Rows are points. Each copy is the shape, with its points in the same order, turned, moved and blurred by noise. Say if it was mirrored as well.
(in the rows, 128 means zero)

Shape:
[[123 155 142]
 [122 126  90]
 [ 93 116 105]
 [110 158 101]
 [208 115 185]
 [129 138 168]
 [149 101 133]]
Copy 1, 7 rows:
[[119 133 154]
 [124 137 102]
 [ 93 114 108]
 [105 158 126]
 [211  89 178]
 [125 103 168]
 [153  95 125]]
Copy 1 is: only turned
Copy 2, 7 rows:
[[140 149 129]
 [134 142  72]
 [103 137  85]
 [131 170  93]
 [204  73 156]
 [140 124 149]
 [149  96 103]]
Copy 2 is: only turned
Copy 3 (7 x 3):
[[133 163 130]
 [135 128  86]
 [170 142  89]
 [130 164  92]
 [ 94  86 201]
 [143 149 161]
 [144 103 134]]
Copy 3 is: mirrored
Copy 4 (7 x 3):
[[117 130 126]
 [168 109 141]
 [144  96 158]
 [151 133 153]
 [ 91 116  24]
 [ 91 116 113]
 [127  85  98]]
Copy 4 is: mirrored

Shape:
[[129 156 188 101]
 [123 125 132 109]
 [125  53 103 129]
 [ 93 157 168  98]
 [144 127 116 105]
 [135  94  80 157]
 [121 146 186 125]
 [155  92 101 124]]
Copy 1:
[[152 122 206 118]
 [139  89 139 111]
 [ 71  91  93  84]
 [139  93 190 141]
 [146  96 116  99]
 [103 106  69 116]
 [132 126 186 133]
 [124 114  93  85]]
Copy 1 is: mirrored
Copy 2 (8 x 4):
[[ 80  96 148 126]
 [126 127 116 109]
 [207 140 119  99]
 [ 75 135 145 114]
 [134 116  92 105]
 [188 149  82 134]
 [ 96 109 152 143]
 [176 115  89 110]]
Copy 2 is: mirrored
Copy 3, 8 rows:
[[120 121 179  77]
 [116 120 117 117]
 [ 92  81  86 184]
 [ 93 146 146  67]
 [135 116 107 126]
 [120 126  88 189]
 [105 133 175  95]
 [126 105 101 162]]
Copy 3 is: only turned

Shape, 9 rows:
[[105 150 160  60]
 [ 97 121 102 141]
 [ 76 132 111 143]
 [123 157 151 135]
 [162 152 185 118]
 [ 82 107 135 143]
 [172 137 172  94]
 [108 122 110 156]
 [117 135 103 157]]
Copy 1:
[[ 97 174 143  64]
 [ 74 129 131 153]
 [ 55 135 148 148]
 [107 159 180 132]
 [153 158 186  96]
 [ 69 109 140 129]
 [161 154 165  84]
 [ 88 129 144 161]
 [ 90 142 142 176]]
Copy 1 is: only turned
Copy 2, 9 rows:
[[ 78 108  99  47]
 [106 139 103 146]
 [ 80 145 106 142]
 [109 146 146  91]
 [136 120 165  63]
 [ 85 116 127 144]
 [143 103 142  59]
 [116 141 119 145]
 [124 155 115 140]]
Copy 2 is: only turned

Shape (12 x 6):
[[122 172 143 154 168 121]
 [ 93 132  90 156 156 123]
 [ 95 130 152 110 178 118]
 [161  82 165 115 121 111]
 [ 97 152 153 143 150 106]
 [ 91 137 160 133 118 124]
 [149 103 144 120 107 138]
 [124 125 143  86 118 120]
 [172  26 163 123  88 203]
 [ 78 174 144 101 159 110]
 [ 92  93 118 168 156 144]
 [168 104 149 118 126 166]]
Copy 1:
[[184 110 128 107 164 143]
 [161 117  96 164 138 135]
 [129  80 106 107 169 140]
 [ 89 120 171 118 168  88]
 [163  87 131 112 144 132]
 [135  93 147 113 118 141]
 [ 99 143 161 123 144 115]
 [ 99 122 127  90 134 114]
 [ 23 169 209 164 166 143]
 [150  84  93  80 134 146]
 [132 106 124 183 153 148]
 [ 93 160 165 118 172 136]]
Copy 1 is: mirrored
Copy 2:
[[ 94 140 182 137 152 144]
 [ 83 120 143 141 100 125]
 [ 91 134 184  84 138  99]
 [172 140 139  92 157  89]
 [ 81 144 160 119 162 125]
 [ 90 145 126  95 155 132]
 [155 144 125  93 138 120]
 [124 177 136  84 126 108]
 [222  83  93  36 118 124]
 [ 61 173 176  97 138 124]
 [105  83 134 116 115 120]
 [177 134 143  84 125 141]]
Copy 2 is: mirrored

Shape (9 x 6):
[[147 190 117 155 107  84]
 [171 138 116 117 168 152]
 [ 84  80  94 113  86 141]
 [ 97  55 142 108 146 139]
 [152 115 140  80 130 177]
 [130  86 130  98 133  98]
 [103 127 106  97 138 148]
 [146  87 109 117 135 142]
 [142 184 131 172 109 112]]
Copy 1:
[[193 123 149 167  92 135]
 [148  79 117  84 107 138]
 [ 68 154 154 130 153 125]
 [ 75 126  96 100 191 146]
 [114 130 113  56 117 152]
 [117 138  91 119 153 107]
 [114 121 153  93 152 130]
 [ 95 104 100 101 133 127]
 [181 118 140 162  97 168]]
Copy 1 is: mirrored
Copy 2:
[[164 122 129 173 155  60]
 [112  83 113 105 175 120]
 [106  90  63 156  63 129]
 [ 54 109  90 105  79 127]
 [125  96 102  84 126 158]
 [ 96  99 101 101  93  82]
 [110 110  63 125 129 124]
 [ 96  71 105 117 113 120]
 [152 127 143 180 157  90]]
Copy 2 is: only turned

Shape, 12 rows:
[[ 89 160 175 131 101  91  94 129]
 [136  99  86 130 147 158 173 117]
 [152 100 108 128 125 109 167 104]
 [181  74 151 175  89 109  88 147]
 [ 87  77 170 112 184 137 106 167]
 [125 155 144 181 133 106 120 125]
 [155 123 135  93 129  83 169 107]
 [101 122 124 121 175 124  95  90]
 [166 120  95 175 104 140 122 106]
 [166 116 152 178 153  71 165 158]
 [122  88  91  92  90  83 147 132]
 [116 150 101 114 150 136 125 144]]
Copy 1:
[[128 145 152 128 105  74 180  82]
 [133 113  81 145 148 153  88 160]
 [116 113  80 132 161 142 146 149]
 [108  89 159 107 161  72 174 195]
 [ 84 126 178 206 125 128 126 127]
 [164 124 140 123 166  84 147 109]
 [ 96 139  91 107 163 154 167 116]
 [133  80 136 160 119 144 127  87]
 [165  92 102  90 155 102 121 170]
 [107 138 135 132 226  98 153 124]
 [ 76 119  67 119 116 107 153 142]
 [121 127 117 118 121 131  96  95]]
Copy 1 is: only turned
Copy 2, 12 rows:
[[ 59  72 134 127  92 150  95 140]
 [126 188 154 145 129  90 159 131]
 [121 167 162 129 106 123 167 166]
 [127  76 111 122 135 128 158 217]
 [ 78  70 168 136 187 101 138 105]
 [ 86  98 103 150  86 143 149 132]
 [ 89 167 172 121 119 169 147 162]
 [107  98 150 105 110 119 151  82]
 [145 133  95 133  92 112 157 169]
 [ 63 128 125 167 135 156 200 179]
 [ 79 155 173  94 108 103 129 187]
 [ 81 143 108 119 125 107 123 112]]
Copy 2 is: mirrored
Copy 3 (12 x 8):
[[121 131 120  62 127 106  96  86]
 [142 117 142 186 147 149 130 168]
 [136 148 128 175 154 106 117 134]
 [140 198 111  84 161  98 102 194]
 [125  78 113  88 155 152  29 163]
 [ 92 163 100 102 125 142 101 117]
 [136 143 173 157 146  94  84 111]
 [158 113  92 129 138 150  85 111]
 [145 179 113 135 131 143 154 159]
 [ 66 184 112 149 152 109  69 152]
 [155 110 140 155 121  57 115 145]
 [143 124 138 144  86 157  96 138]]
Copy 3 is: mirrored
